Each row is a point. To make a cloud, some directions were put in groups of two or more. Within a group, all points are equally far from the middle, so they leave a hole (a ring in 2 directions, a hollow ball in 3). The other directions are filled evenly. Then the cloud was stretched, turned, moved and blurred a little. How many holes are there, and how many directions does each take, smallest first?

Cloud (19 x 3):
13 14 -73

44 8 -76

17 68 10

-33 0 23

-23 -9 19

29 16 32

27 -6 -79

-75 22 -18

51 26 14

27 61 -31

-64 13 12

-49 24 39

33 19 -72

16 24 35

-69 24 -31

-47 8 -39

-8 45 -63

70 26 -40

31 58 -1
Holes: 1 (2)

Cloud (29 x 4):
37 -58 -28 24

17 69 27 -4

5 56 6 60

-7 -12 23 -35

80 9 -70 0

28 53 -33 -35

65 -11 -3 -39

54 -38 -37 47

35 -43 -60 -35

-26 -34 5 6

50 4 -75 23

60 -53 -46 23

2 34 -32 54

59 7 -25 59

-26 46 28 -28

-27 25 -7 -36

-37 57 27 -6

77 -38 -33 21

67 9 -53 -54

-39 40 12 -20

-35 0 -9 -21

39 30 -58 -41

43 -60 -44 -13

77 -8 -51 -52

11 0 21 -48

21 -52 1 11

-8 36 61 16

90 11 -46 -20

64 -39 -30 38
Holes: 1 (4)

Cloud (82 x 8):
40 -36 -29 12 11 18 -24 31

-24 -31 -6 -41 13 2 -57 -25

56 -23 -32 43 -16 -38 -1 1

-8 -9 23 -23 -72 7 -13 -14

10 -35 -38 36 -53 -19 0 4

8 25 4 -19 -63 15 15 44

27 -48 10 3 -37 39 2 8

4 -36 -11 -30 56 -13 -51 -25

25 17 -33 20 -2 14 -61 15

-9 -7 -10 18 48 -13 -66 24

22 -14 -34 39 26 33 -57 -1

-28 -44 53 13 23 -4 -13 26

8 -15 26 3 -77 16 76 13

22 -7 69 -9 10 -11 2 6

20 28 -40 29 0 -7 30 17

23 -4 47 58 -45 21 37 27

5 -20 -13 25 -52 45 10 38

7 22 7 4 -56 44 26 36

49 7 9 7 23 -7 -6 12

21 -22 33 41 38 -30 23 -13

21 19 -29 -17 18 4 -62 -13

3 7 -40 39 -17 -11 -29 -17

63 -9 -25 -12 -24 -7 -16 -15

18 -3 38 22 50 9 7 0

10 29 -18 29 18 36 -15 19

50 1 -22 -18 -2 3 36 -45

9 -19 55 4 -63 30 -7 17

-4 -23 9 4 -71 11 72 -9

-32 -11 24 31 -16 6 -28 29

-8 -9 18 17 -39 -22 -2 -52

30 -8 19 -12 16 -27 42 -57

-11 -21 24 31 -82 11 16 18

-9 5 -47 -37 -25 22 12 7

38 -49 7 35 2 -1 26 5

-14 -15 1 -16 -31 22 -64 -22

27 -41 0 -12 53 -5 -46 5

-3 -38 27 -23 -4 50 -75 -2

23 -14 -31 24 12 -20 -55 -10

40 -6 21 22 4 -40 -24 25

5 -1 -68 -1 -72 6 8 -9

12 27 -32 14 -58 -21 27 49

5 -46 42 -10 0 52 -11 -18

37 -31 52 -1 21 -2 15 14

10 -15 -14 -1 60 14 16 -30

25 -42 44 -6 -35 -11 10 46

46 -41 7 23 9 17 -13 7

-8 13 6 10 10 29 46 15

4 -18 72 -9 12 -18 35 -12

-1 2 -60 25 -33 46 -13 -8

-5 17 -45 21 -26 17 21 -35

-8 -3 63 -1 16 24 24 -1

6 -25 -8 -14 -95 13 27 1

12 -17 -73 -16 26 -19 -37 -28

18 -25 -13 1 -36 25 68 -34

9 27 34 -18 -25 -17 -5 19

-16 -22 -37 7 -15 21 35 -7

28 -15 -45 18 -19 62 -36 7

39 -26 -18 -1 47 -11 -29 11

-8 -27 -8 -40 -43 39 28 -8

-15 2 -5 -30 2 -5 26 -57

31 -23 -53 28 10 27 -5 12

8 -26 49 -8 11 28 -11 -43

-16 -9 40 -33 -8 -1 -21 -24

20 -15 5 -30 -14 23 -13 65

28 -41 -13 36 -57 7 -15 -5

2 8 10 -18 -25 58 18 -31

39 -38 -10 -3 29 -40 15 -50

5 2 -13 -25 23 -23 -32 32

32 -6 -9 16 61 19 -5 20

-19 -11 -51 -12 -52 58 -35 2

-6 -30 -16 20 4 -37 25 -55

29 0 10 1 38 17 -63 1

-6 -38 50 -8 3 60 -25 4

-16 -14 37 -1 -66 -5 17 -35

-8 -12 -10 4 -92 29 10 -14

-30 -47 43 16 8 36 -10 41

36 -31 -29 1 -19 31 42 -29

24 14 -12 -44 -11 33 -53 -13

20 23 -35 10 -57 20 -40 -3

19 -28 -49 -6 -26 0 30 11

-9 23 -4 33 49 -8 -22 30

-10 -3 -5 38 -59 12 -23 25
Holes: 1 (6)

Cloud (106 x 9):
-73 -25 23 26 -7 -14 14 -2 -13

-39 -43 -12 53 -1 -1 3 21 13

-9 -19 -53 -22 -30 -29 5 28 -15

-4 24 -24 -29 -14 87 -22 19 2

-29 -18 11 10 -11 2 -31 -49 26

-42 -24 -29 -7 27 -10 -18 10 33

-24 -16 1 -19 -11 90 -4 45 3

-14 -10 -57 -25 15 64 11 44 6

18 -29 21 -24 -34 -8 -20 56 13

-43 -6 -17 -51 1 3 24 47 5

-24 13 -13 -15 -31 45 55 19 -14

11 -17 19 2 -14 -9 46 45 17

24 3 14 20 -25 13 32 26 49

-16 -19 -19 22 25 14 0 53 30

11 32 13 -23 68 19 14 8 20

-47 21 0 -28 -31 43 2 17 37

-18 7 46 -1 -2 -37 -46 16 -14

12 7 -24 28 -15 -59 17 -12 -25

-26 -25 17 38 -32 -44 -4 11 -23

-25 52 -16 -9 52 12 46 30 -14

-10 -19 -32 -13 -34 -6 25 -36 -15

48 24 -19 17 -5 28 16 -5 25

-22 -15 -16 21 -63 40 40 8 -15

12 5 27 -34 36 -35 -9 -13 22

-3 11 -10 27 10 48 -8 -4 -34

-29 -8 -17 18 -79 -3 13 10 3

-45 -25 23 -42 -2 14 2 50 41

24 20 -36 -23 -13 66 11 -10 -6

-24 4 -9 -5 52 -55 4 -4 -10

-21 2 40 -22 32 34 23 15 12

-35 -8 9 -5 -9 95 -14 18 20

-8 -18 8 1 37 -4 -57 38 -6

-57 -6 0 -55 -8 28 -24 32 25

-23 -31 28 -1 33 10 -22 -31 31

-1 9 -37 -20 18 19 52 27 12

-14 39 -14 13 -47 -12 42 13 -19

-58 -20 9 7 -21 68 -17 34 -6

-54 28 -5 -14 -13 -18 21 37 7

-2 28 -1 21 77 9 6 14 18

1 47 -42 27 2 52 20 15 -13

-53 9 29 41 39 -26 18 -9 17

2 -34 -9 -18 -54 -11 -32 20 -25

-17 0 18 10 36 61 -11 -10 24

-28 44 -41 6 8 60 1 -8 0

-72 -12 27 24 5 -23 11 3 -12

-18 -18 -8 -23 -42 -34 -8 38 -23

-41 -18 19 -3 46 -2 7 -22 -12

56 14 -7 -14 -22 26 -29 -3 -4

-49 -16 -8 -16 -14 -33 -13 -32 2

-18 -54 33 -35 -24 -2 -4 16 30

-81 5 -30 -7 -21 3 31 32 -11

-15 33 39 5 -18 20 45 21 19

17 3 4 -8 -12 34 -12 73 32

-43 -5 -13 9 -20 -61 12 21 -7

-21 11 23 -16 -26 0 -34 8 -26

-21 -35 26 17 16 54 -12 23 37

24 49 -5 8 16 -14 18 -45 -30

0 52 -5 -12 33 35 45 -10 16

6 -3 -58 -31 -10 14 -27 25 14

-7 31 -17 48 -9 11 6 -29 11

-22 42 15 43 -23 -18 47 9 -14

54 35 -26 -8 -1 18 9 45 15

-30 -13 10 -3 28 52 -6 -37 16

-5 -19 -1 1 3 -18 -10 -31 44

3 -7 -21 2 15 -54 -6 -1 -40

-30 11 19 4 -40 -35 3 -13 4

0 8 2 6 -29 -26 -13 71 -10

-3 37 -14 -20 -5 11 3 56 -40

-61 -28 11 -19 -18 -20 -31 -20 -4

-10 7 -30 -10 -30 26 -24 46 37

7 -49 -4 20 -6 -18 -1 19 -17

30 -2 -21 20 30 -42 -18 4 -12

-29 -4 -4 -2 40 36 16 -8 -25

-21 15 -8 33 41 -17 64 22 2

-17 43 -30 -19 15 22 22 36 37

-9 9 34 14 -5 -44 20 -40 11

31 23 -4 4 -40 -2 20 59 25

-39 19 -34 -29 41 48 0 30 -13

-38 37 3 59 14 -20 46 -1 0

7 -13 -51 -18 -24 6 -25 20 29

-40 -3 -25 13 11 34 13 40 -43

23 -14 -9 28 11 5 31 37 9

16 -14 24 49 10 -30 -28 -9 21

28 0 7 20 -28 -26 9 -9 -37

-29 67 -21 -8 17 -13 27 23 0

14 -6 3 8 57 5 -13 -9 -16

20 -43 24 -16 -13 -7 -53 9 3

-73 -49 34 7 13 12 -14 34 10

24 10 -24 -20 33 -17 4 4 24

-18 -34 -18 -23 -23 54 11 76 4

16 60 -13 -10 -20 -21 39 -8 10

-25 -61 4 -51 5 20 -22 24 4

-25 2 39 18 0 -4 10 -18 -30

-19 17 13 -46 11 12 17 57 -5

-12 -20 -24 8 8 44 -3 -29 -28

-32 41 -4 -14 47 -8 43 39 17

20 -13 -37 -23 -1 18 -30 46 15

0 -13 29 -39 1 -1 6 -16 27

14 9 -61 -21 -58 39 -4 21 -18

-15 -13 -17 -8 21 -27 39 15 28

-28 23 26 59 10 -24 -12 18 7

-8 27 -24 -43 37 32 -21 36 10

-1 -19 -28 -10 -49 27 15 49 51

17 78 -13 17 3 -2 13 -27 6

-17 35 19 50 61 1 -7 -4 14

12 -2 -13 24 27 -29 42 -3 -14
Holes: 2 (4, 4)

Cloud, 102 rows:
48 -18 -39 40 26 17 8 38 16

-40 4 74 47 -15 14 -3 4 -33

38 -60 8 -8 -7 44 32 21 36

-9 -15 -12 13 -25 -33 -44 18 1

40 -30 -33 16 7 -39 3 89 58

47 -61 -45 40 36 -4 3 3 -1

21 51 -22 7 -19 -5 -59 64 47

38 12 3 -5 -47 -39 -16 32 -37

36 -54 -9 30 -22 17 -19 44 14

-18 8 -4 -1 -42 25 -54 -3 69

-31 -30 -20 -46 -5 -21 12 51 10

-22 50 35 14 8 -18 7 73 -5

22 35 -49 30 50 -16 -31 44 62

-28 -1 37 -7 11 34 -11 27 41

-48 2 -7 40 4 -28 15 -36 16

35 -14 14 14 -1 -14 -55 63 35

50 34 -17 31 -30 -2 -29 59 36

-23 3 -12 -12 -69 -15 -30 25 -6

-42 8 42 42 -38 -16 0 -6 9

0 -25 -3 26 4 -12 44 68 -26

19 52 -30 26 -10 -51 28 8 12

20 -64 10 6 -70 1 13 -6 15

65 -35 -31 33 11 -9 -2 5 -15

22 29 -6 51 -16 -42 -35 10 -15

49 -7 0 12 -23 16 -36 57 22

11 -54 -32 3 11 30 43 -28 56

11 39 -10 -32 3 9 0 -1 20

-26 28 24 52 -14 32 -2 13 -14

-54 17 13 30 -37 -7 -34 -77 18

46 -21 -23 33 -19 35 -26 12 5

43 52 -15 53 -34 -17 3 -13 45

68 -4 -15 9 -6 9 -45 68 76

13 -23 -20 38 -30 -35 14 52 17

35 -38 -31 28 14 -44 10 44 0

-7 37 -25 70 -1 -30 -59 -17 34

9 9 -10 27 -41 14 26 -9 69

-72 -30 -3 8 -9 -14 9 7 79

35 -26 -84 15 32 -16 -15 22 75

66 14 -20 7 40 -45 -26 60 23

-39 61 8 53 -40 17 -34 -35 46

-7 -28 -28 -11 -8 -40 26 -21 65

-5 69 3 9 15 3 -3 14 62

7 -4 -17 -21 -9 3 -27 63 31

-5 -21 -15 14 -22 17 56 8 49

-43 -39 19 0 -18 41 30 -1 1

14 53 18 0 -18 20 37 -1 -11

18 4 11 23 84 -21 30 32 31

-8 -12 -50 37 -5 14 -5 24 7

16 13 -11 -37 -28 -51 31 6 29

37 -42 60 28 -19 26 4 15 52

34 -34 -27 0 -21 -32 1 68 20

-41 -57 30 9 37 6 1 -10 9

-14 30 -4 -27 -70 19 11 -9 6

-16 -23 -54 -36 66 -15 7 22 4

51 -10 -51 -24 -7 6 28 18 -18

-37 42 -31 3 -19 -3 25 -11 54

-18 -11 2 26 -10 -40 27 31 59

-15 -11 -58 -4 3 -6 -23 -20 18

-2 12 -52 4 -7 -10 -10 -4 -40

0 -65 38 17 -9 14 -15 -4 11

-63 -5 8 38 5 -9 8 40 -31

32 41 4 68 -9 -36 -34 -1 14

30 -6 32 42 -21 52 9 -31 31

15 46 27 27 27 -36 21 32 -34

54 -22 -18 -7 16 27 -29 48 74

-9 -2 40 -4 -51 -18 29 -7 -22

-16 22 9 -22 -40 -37 -25 -1 4

29 -15 -41 17 23 -51 -8 41 16

-11 60 -23 34 23 -16 -18 14 -23

-44 -13 6 73 -20 20 -37 15 0

-17 -7 -32 30 -15 26 -37 20 -1

-40 34 4 11 -37 28 26 -32 -14

13 -1 -3 -25 -32 32 3 21 6

16 27 20 -5 -58 8 38 20 29

63 -12 11 38 30 23 -23 85 25

-30 95 -9 0 3 -16 -4 4 43

-5 -64 -2 70 -1 4 12 31 21

43 22 -22 31 85 -22 -36 55 35

13 -40 65 28 -22 28 2 4 21

25 56 -8 -50 17 2 2 25 20

-14 5 -19 66 23 29 -31 -5 -18

22 37 -15 -16 30 -19 -30 29 -27

-32 -40 -34 -15 0 -37 -21 23 36

-1 6 -19 8 -12 -2 -45 -34 9

33 -32 23 24 -32 41 -42 24 0

-24 10 -36 -8 -44 7 23 -26 68

62 8 9 -29 -45 -3 -11 59 47

-28 11 -3 -24 -45 12 43 11 19

-12 67 0 -36 -20 14 -30 17 43

-5 35 29 5 -58 -18 26 30 28

37 30 -9 11 31 -46 -60 51 32

6 -14 20 16 -33 15 -32 41 -46

-67 -21 1 -20 22 -30 39 13 13

22 45 -11 20 43 -6 25 28 33

-41 -9 69 27 12 9 -10 -13 -20

15 -40 -14 8 -19 -26 7 25 -53

2 -35 -47 -11 -6 21 -17 13 80

-53 -61 -10 18 -55 32 -31 -23 18

82 8 -42 -2 2 3 -12 46 39

1 1 -10 38 -2 -56 15 37 39

6 11 -8 3 -24 18 45 1 40

-42 25 22 2 47 -32 32 27 -21
Holes: 2 (2, 2)

Cloud (96 x 9):
-6 49 -36 41 7 -12 -13 -43 15

-59 39 -8 42 -5 40 34 -33 18

-17 -33 44 9 2 35 15 35 14

33 -12 23 37 33 -68 29 27 -11

17 36 -3 8 -48 36 25 0 -25

50 -10 5 -15 -1 -36 -1 7 -29

-11 -25 12 -47 -6 14 -3 -2 -33

-31 10 -3 -42 27 27 18 -14 -48

15 -2 -78 -43 41 -43 -10 9 14

-30 -82 46 -29 37 33 53 15 -14

-24 -39 -27 -44 65 6 10 23 -29

19 11 -15 13 -6 14 50 -29 28

-2 -22 -3 26 47 -20 13 -28 -3

-38 29 4 21 14 -2 55 -21 49

54 -34 -4 -23 -19 -48 25 31 8

-16 -24 19 25 -16 28 62 1 6

-41 -14 17 26 38 10 45 -20 -33

53 74 -17 -6 8 -13 -25 -33 -11

-16 -17 -4 16 35 -8 -14 13 1

-27 -52 22 40 12 8 -10 14 12

-18 44 46 78 55 0 -7 -13 -4

15 47 16 10 -19 24 -16 -22 41

74 3 36 2 -22 48 5 33 -5

-9 -21 39 13 39 1 60 -3 5

17 24 -18 25 35 17 10 -27 26

-14 -2 18 46 62 -29 48 39 37

-30 23 -62 23 -40 0 -3 -50 16

45 -14 21 -29 39 -33 -19 -8 -43

-21 -30 13 -13 20 -12 56 -1 -15

20 -55 34 -33 20 15 -15 28 -20

47 -18 14 -26 -16 31 42 27 -23

51 10 13 -17 61 7 2 26 -1

3 11 31 45 16 6 65 15 58

-29 -13 -13 38 12 36 26 -16 43

-12 -7 28 -4 6 17 28 -49 -31

-31 -25 28 10 6 -13 10 -57 -21

52 -50 -9 23 31 -10 -12 15 -46

-3 -69 40 -12 9 -44 19 -3 0

-1 15 26 -4 -33 61 -17 -19 -1

-15 -49 27 6 45 -18 75 26 15

-71 -79 13 -29 23 -9 8 -18 -38

-8 9 10 -35 13 36 53 2 22

7 52 49 13 79 19 10 -14 -37

-42 11 4 -28 -26 67 22 -56 -12

-57 20 -2 27 -3 32 42 -12 39

-43 -37 19 -46 94 -9 44 -21 -23

-24 -70 -19 -9 41 4 61 32 39

-29 -28 -8 23 24 -19 48 36 72

-56 -21 -17 -8 73 12 -7 -34 -5

-15 -34 -16 -10 34 52 3 0 -21

-24 -14 29 40 -40 20 2 -45 -33

19 61 56 -3 44 18 -27 -34 -68

25 4 23 41 -3 -36 -4 -10 -23

-49 -32 23 44 38 1 13 26 -7

-31 -71 33 16 -9 -9 41 38 -6

-39 9 17 -27 17 37 21 -7 -3

21 -7 48 -44 19 0 1 3 11

-39 49 17 57 69 11 4 -25 -17

-74 -59 55 18 30 43 46 -16 8

1 24 39 0 58 -52 -31 9 -39

42 -9 19 -9 -7 -4 -16 -29 -28

24 32 -16 -35 -34 27 31 -4 -22

-26 48 -21 -20 -23 18 40 -13 -12

25 -18 9 -25 19 16 33 16 -60

43 26 7 3 33 -36 8 -20 -24

-5 -35 -48 -44 6 -32 -20 -1 28

80 4 -11 5 -41 65 21 41 -15

51 -12 -9 11 4 -27 0 -7 -4

3 22 17 87 2 1 17 -14 39

45 -25 27 -25 -25 80 2 -4 -26

-3 22 11 -19 72 34 15 -69 -41

11 45 -22 8 48 -17 -39 -34 -28

-5 -38 25 50 12 1 0 -31 23

-43 -23 -25 -62 56 21 41 -26 -15

4 22 -65 -25 29 13 -36 -71 4

3 -6 6 -41 17 3 -11 18 -27

-28 10 8 81 15 -3 27 -24 -25

-27 -18 66 59 31 10 60 -4 12

-7 14 -19 38 37 -1 -32 -16 -57

0 22 -3 35 10 13 27 -41 38

-50 24 -13 34 46 37 16 -36 -23

-27 15 -56 -17 34 -5 17 -5 35

22 45 26 -12 -1 34 24 15 -11

-14 7 -23 -85 4 16 32 2 2

1 -21 19 55 -1 19 -14 17 -3

16 72 -14 14 -1 58 25 -3 18

28 28 13 -56 12 62 -30 -53 -44

-46 51 -14 35 13 11 42 -28 38

-20 -20 61 53 -18 38 52 -28 8

-23 -11 -25 -95 14 53 17 -33 -5

0 48 4 42 60 29 36 -3 -8

13 -9 23 -38 15 21 58 0 23

25 27 38 -2 42 -65 35 21 15

-17 -21 -55 5 -40 59 32 -38 27

-30 17 33 33 20 1 69 15 48

32 -13 17 -38 64 -45 50 17 -5
Holes: 1 (4)

Cloud, 92 rows:
33 -30 -3 -27 9 25 35 57 37

-62 6 7 4 18 18 57 -28 -29

-27 15 -65 31 13 30 69 42 27

21 -16 -2 34 -30 -5 38 69 16

70 -9 -66 -5 -27 2 23 33 17

-18 41 27 -9 24 38 58 -14 -23

-50 -25 50 56 25 -7 -35 -26 35

19 53 -79 32 -22 -2 69 13 16

19 -14 -52 60 -9 -25 42 46 -10

-12 -30 -81 16 -3 -58 -17 22 41

-25 3 -54 -35 -54 -11 47 38 -12

2 -6 -69 -5 61 25 4 27 9

-11 -25 -21 -50 -9 48 -8 0 46

-38 -7 -31 60 0 -51 -67 -13 -34

-1 12 -54 69 -33 29 -22 -19 54

8 57 -66 44 -53 40 3 25 19

-27 -13 -56 31 26 1 -32 -47 80

0 -32 8 -17 -4 22 50 -42 67

33 22 -36 -15 -70 31 24 4 -31

17 -3 5 -4 -26 4 86 -2 1

6 78 -19 10 27 56 13 6 35

-24 -15 -20 53 73 -8 5 -9 52

-24 -14 -17 -22 54 -29 -7 -36 -14

4 -5 22 9 11 0 -48 -81 46

-44 65 -15 38 -4 19 -40 -55 -15

9 -3 -51 41 -8 18 13 -75 68

3 49 -11 43 61 58 5 11 8

-3 -10 -21 60 66 -24 4 30 30

36 33 -72 32 -26 -4 -21 -27 -31

16 -16 21 1 21 22 -54 -20 -53

-16 -17 -57 -25 3 15 -19 -40 81

-51 26 29 -9 6 32 -25 -72 9

5 51 -75 14 8 31 74 -13 50

45 -15 -18 2 -22 29 21 72 13

22 18 7 12 -15 48 65 0 64

41 -15 17 34 63 41 3 11 -1

42 -14 -11 23 -17 40 27 -59 -13

-9 27 -27 -24 -7 5 -39 62 2

2 66 2 65 -18 8 -26 -16 20

7 58 6 33 -1 13 -7 60 -7

36 0 40 24 33 49 -21 -63 -13

-21 21 24 -34 -5 70 39 -33 -5

-44 18 -49 61 10 22 -53 -20 14

54 30 -80 -8 6 23 53 -15 14

7 -5 20 2 27 -24 53 -1 -36

9 20 2 -15 -27 80 -30 -26 41

-25 -38 35 -19 -10 -31 -22 -58 -10

18 20 -76 -15 6 74 3 13 47

5 -27 38 58 56 25 3 -54 31

-21 -53 4 -27 19 -4 22 51 -7

-19 32 4 19 -14 -31 41 44 23

16 6 7 41 -56 8 32 9 -38

21 -17 -47 45 -16 12 -16 -9 85

46 -6 7 13 42 -9 -28 -22 42

-50 -3 12 22 10 2 -18 -89 -40

-28 -16 -3 -29 42 -29 -25 3 -31

20 28 -30 5 -28 54 90 -3 -8

12 8 -51 17 4 66 -20 -74 10

63 11 -72 11 4 14 36 -14 -7

-43 21 -28 -25 -52 43 31 -39 24

-72 -16 -40 58 9 -18 -26 -3 -5

-32 0 -74 -14 -39 -15 53 41 -8

15 -72 24 22 30 14 17 -22 40

9 10 15 22 1 8 -24 -68 69

14 42 5 39 -38 40 -19 -40 55

2 45 10 73 19 19 -4 -61 -10

38 7 43 14 15 22 3 -55 25

-42 2 -30 44 18 50 -21 -73 18

15 39 9 29 -33 23 52 13 44

-50 7 33 65 -2 28 -31 -25 -24

19 27 -21 54 12 -19 -25 21 -61

-30 -12 22 78 51 -6 -22 -36 39

16 2 -7 56 16 -56 -17 -5 -36

18 -63 15 22 -10 -10 -2 22 46

13 25 18 11 8 15 -45 -65 -49

-1 -49 12 -6 -14 43 -44 -8 -7

4 30 -15 -12 -51 15 52 59 -25

14 17 -95 -25 -23 -4 41 44 -14

-29 14 -2 53 26 11 -78 3 -19

4 33 -49 82 -4 -11 -31 18 -23

-46 48 -43 6 25 8 23 -34 -29

-13 -33 -28 31 27 35 -38 -82 20

16 32 -23 9 -23 61 -55 -31 55

-39 -10 20 10 -10 -14 -54 12 -62

-61 -35 16 0 -31 -41 18 -3 -27

42 -51 20 30 29 21 18 23 10

-24 39 -13 28 69 48 39 0 13

10 73 -8 22 -17 -2 -2 38 -32

17 -34 -39 -23 -31 -44 26 38 33

21 -4 -50 23 15 -18 -7 34 82

61 22 -69 -4 39 28 22 -6 49

3 33 44 63 12 27 30 -3 -4
Holes: 3 (3, 3, 3)
